Rows are points. Each copy is the shape, with its points in the same order, turned, moved and blurred by noise. Is it also mirrored, or only turned?
(in the rows, 128 means zero)

Shape, 6 rows:
[[154 168  92]
 [131 136 109]
 [ 95 105 168]
 [101  59 157]
 [115 103 175]
 [191 161 102]]
Copy 1 (6 x 3):
[[167 183 118]
 [144 147 104]
 [ 84 103 138]
 [ 96  54 119]
 [ 99  92 143]
 [198 174 136]]
Copy 1 is: only turned
Copy 2 (6 x 3):
[[167 156  83]
 [136 150 109]
 [115  74 142]
 [ 90  93 172]
 [130  81 149]
 [192 167 105]]
Copy 2 is: mirrored

Shape:
[[104 117  97 117]
 [134 108 140 142]
 [127 114 126 140]
 [133 115 127  94]
 [ 89 104 125  94]
 [ 94 127  95 114]
 [ 90 124 140   7]
 [118 129 119 138]
 [164 105 116 131]
 [142 233 126 145]]
Copy 1, 10 rows:
[[109 125 102 124]
 [121 114 149 155]
 [123 115 132 149]
 [110 150 143 122]
 [ 90 120 127 101]
 [115 124  96 112]
 [ 79 176 153  34]
 [132 116 122 138]
 [122 149 139 172]
 [236 130 126 111]]
Copy 1 is: mirrored
Copy 2, 10 rows:
[[119 108 127  95]
 [116 118 129 147]
 [122 123 137 131]
 [123 112 100 115]
 [ 89 106 105 100]
 [108 125 136  86]
 [ 91 105  20  64]
 [114 131 140 123]
 [149  90 126 146]
 [167 225 131 111]]
Copy 2 is: mirrored

Shape:
[[145 112 153  89]
 [159 116 105 133]
 [ 54 143 108  75]
 [159 167 129 165]
 [ 67 155  94  90]
 [112 115 126  75]
 [141 122 137 194]]
Copy 1 (7 x 4):
[[ 96 111 148  79]
 [147 118 155 112]
 [120 157  55  66]
 [123 158 166 155]
 [133 168  65  79]
 [114 129 109  67]
 [117 114 151 181]]
Copy 1 is: only turned
Copy 2 (7 x 4):
[[173  92 125  91]
 [135 100  84 108]
 [185 210 123 108]
 [141  83  92 173]
 [191 192 105 127]
 [183 142 119  85]
 [ 88  94 122 156]]
Copy 2 is: only turned
Copy 3:
[[144  80 149 133]
 [175 126 107 130]
 [120 100 144  33]
 [120 142  74 153]
 [119 100 120  42]
 [150  87 147  89]
 [130 186 104 157]]
Copy 3 is: mirrored
Copy 4:
[[ 95  83 158 129]
 [104 131 130  90]
 [199  84 152 155]
 [102 177 167 110]
 [200 108 152 138]
 [137  71 148 128]
 [ 88 181 117 137]]
Copy 4 is: mirrored
